Each row is a point. Any point is a mix of the corners, with weights that add up to 1. It lies inside the corners' shape when no weight is negative. Say inside or outside, and name the corners with a negative weight.
In the rows, zero is written as 128.

Corners:
(1): [128 116 113]
(2): [ 80  70 100]
(3): [139 138 171]
(4): [184 122 173]
Points:
[169 120 160] -> inside
[110 107 123] -> outside (4)
[180 150 185] -> outside (2)
[124  91 116] -> outside (3)
[123 108 118] -> inside

Corners:
(1): [129 165  32  81 137 134]
(2): [142 107 129 178 120 161]
(3): [ 66 117 118 132 129 131]
(4): [108  71 160 129 142 113]
(5): [149 210  54 121 173 113]
(6): [115  73 142 174 152 196]
(7): [109 162 165 102 114 154]
Points:
[116 118  99 138 140 144] -> outside (7)
[150 182  73 119 156 132] -> outside (3)
[132 123 127 155 127 152] -> inside
[105 129 109 120 143 144] -> outside (2)
[123 137  62 124 136 111] -> outside (6, 7)
[102 116 116 132 121 169] -> outside (4, 5)
[109 178  86 104 141 145] -> outside (2, 4)

Corners:
(1): [130  43 148 116  97 105 112 111 146  95 199]
(2): [ 95 132  93 137 198 101  90  79 152 126 103]
(3): [105 135 136 124 108  54  90 116 153  77 121]
(4): [104 168 133 165 172 149 170 138 113 184 146]
(5): [100 163 143 140 164 162 170 110 176 124  99]
(6): [155  50 153  26  90 104  99 120  88 105 160]
(7): [182 111 148  96 130 118  88 103 121  92 198]
(8): [157 134  91 160 151 183 182 198 141 164 136]
(9): [ 73 135 123 154 132 149  89  95 118  84  96]
(10): [ 64 179  80 150 131 115 130  92 158  85 140]
(11): [131  82 168  78 143 116  88 166 125  90 188]
(12): [133 142 130 160 183 131 180 124  94  99 115]
Points:
[160  81 167 101 122 167 151 147 100 117 167] -> outside (2, 3, 10)
[122 104 143  97 128 110 105 102 116  95 148] -> outside (8)
[118 142 136 129 150 139 140 112 150 112 131] -> inside
[122 114 129 129 136 113 122 119 127 104 154] -> outside (5)
[103 115 141 104 137  93 127 111 130  99 132] -> outside (7, 8, 9)
[138  66 182  83 155 140  96  97  93 122 167] -> outside (3, 8, 10)
[104 140 124 134 160 132 138 126 123 132 123] -> outside (1, 7)

Corners:
(1): [135 183 187 164 120 157 142 143 131 168 158 155 130 100 165 106 208 201]
(2): [123 145 161 170 151 162 167  97 166 175 149  92 116 156  60 110 109 137]
(3): [104  98 139 174 126 104 118 146  99 112 148  86  99 180  83 131 153 160]
(4): [102 157 184 127 160 160 132 121 122 100  81 163 102 160 122  96 144 168]
(5): [115 112 162  75 153 106 119  90 153 117 125 120 172 121  58 152 196 157]
(6): [151 127 138  86 148 126 138  86 149 188  89  90 139 104 160  98 163 116]
(7): [162 175 181 177 112  86 105 128 175 114 152 173 181  84 145  89 149 184]
(8): [179  96  92 177  87 133 127  76 131 143 122 116 123 130 150 122 104 150]
(9): [202 109 108 134 170 120 153 165 117  68 119 184 128 161 123 121  95 146]
(10): [205 154 178  96 147 151 156 153 160  71 122 170 119 197 123 151 100  86]
(11): [ 92  65  76 101 163 138 110 158 195 150 159 176 113 144  44 146 105 121]
(12): [112 137 175 125  99 134 191 153  73 123  94 128 183  79 147 172 108 111]
(13): [109 139 124  75 126 123  95  90  87 120 155 145 122  97 119 118 119 189]
(14): [200 143 147 153  98  68 189 148  75  64  87 182 121 164 139 141 161  95]
(15): [136 132 133 161 200 166  90 153 144 176 128 162 122 193  98 106 155  96]
(16): [148  73 165 101  83 109 130  97 157 182 158 142 168  97  82  66 196 196]
(17): [123 127 112 112  88 144 180 109 132 154 165 138 187 111 156 106 122 152]
(18): [147  80 112 147 168 135 115 107 147  95 146 134 103 115  99  84 118 113]
(19): [126 104 170 117 174 100  92  69 144 154 133 185 111 143 166 150 166 178]
Points:
[143 108 138 121 140 113 109 116 135 122 117 145 123 140 111 125 145 127] -> outside (1, 2, 9, 17)
[118 115 151 111 143 117 122 112 148 134 134 142 144 133  96 120 149 142] -> outside (1, 8, 9)
[138 150 168 160  79 127 152 111 122 144 168  92 177 106  85 111 156 143] -> outside (4, 6, 9, 11, 19)
[136 121 153 126 146 120 120 102 138 134 131 157 128 135 133 127 148 158] -> inside
[144 130 145 139 146 137 129 129 134 134 129 150 131 143 120 118 143 137] -> inside

Corners:
(1): [118  63 115 167 138 144 158 101  61  87  77 130 187 114 179 136 107 120
 150 171]
(2): [162  87 107  72  48 130 127 166 167 146 174 160 166 124  72 133 179  87
 132 127]
(3): [117 148 116 112 126 122 204 139 140 152  90  50 129 109 105 113 128  67
  59 118]
(4): [112 133 103 101  77 130  92 116 127 130  89 157 122 108 127 169 139 167
 145 175]
(5): [ 99 109  82  80 168 124  67  95 137  86  64 171 131 108 152 125 104 125
 178 137]
(6): [ 95 119 117 170 145 189 174 118  98 144 120  98 101 113 127 157 153  91
 112 135]
(7): [ 79 123 134 109 126 104 128 149 185 125 113  52 107 132 133 146 153  91
 118 154]
(8): [ 50 160 120  87 125 123 136  97  65 127  90 151 137  93 107  87 147 143
 126 150]
(9): [ 76 191 112 168 120 154  89 132 120  43 137 123  64  79 156 116 155 104
 100  75]
(10): [ 40 134 122 147  63 128 125 150  82 128 113 190  93  91 186  75  61 135
 163 145]
(11): [178 178 171 157 129 141 173  74 128 107 127  87 126  99 117 109 152  91
 169 119]
(12): [ 89  78 138 122  89 145 145  88  80 100  91 207 132  80 158 179 132 122
 162 160]
(13): [130  89  94 147  88 103 142 138  76 112 180 123 138 138 131 118 125 112
 117  77]
(14): [137  99 131 153 112 119 189 132 110 141 120 197 163 154 156 118 105 163
 153  94]
(15): [155 169 119 145 132  74  87 165 136 112 214 132  98 125  94 112 160  58
  74  81]
(16): [144 105 141 172 152 108 100 119 147 135 209 117 188 146  94 163  85 139
 119  93]
(17): [125 108 144 124 136 143 166 155 129 126  73 100 136  91 116 165 124 102
 176 130]
(18): [127 142  94  92 193 156 225 150  93 107 119  73 127  93 121 135 135  48
  90 103]
(19): [138  60 142 112 167 194  86  94 133  83  95  78 142 131 120 164  95 159
 131 165]
(20): [128 153 163 148 127 153 172 136  79 185 151 131 162 135 140 132 137 128
 109  95]
(21): [150  28  96 105 135 103 173 133 143 156 142  91 176 106 116 156 154 137
 101 126]
Points:
[118 116 135 139  96 112 131 144 136 112 152 121  99 106 111 115 149  94
 118 111] -> outside (1, 4, 5, 16, 18, 20)
[112 132 115 135 130 119 144 142 115 136 145 120 138 119 121 125 133 107
 109 110] -> outside (11, 12, 19)
[123 114 122 132 131 136 145 128 113 122 126 113 140 117 128 133 127 115
 126 121] -> outside (12)
[128 125 117 122 146 115 127 139 137 116 130 112 126 122 124 149 130 110
 101 100] -> outside (1, 2, 6, 8, 10, 11)
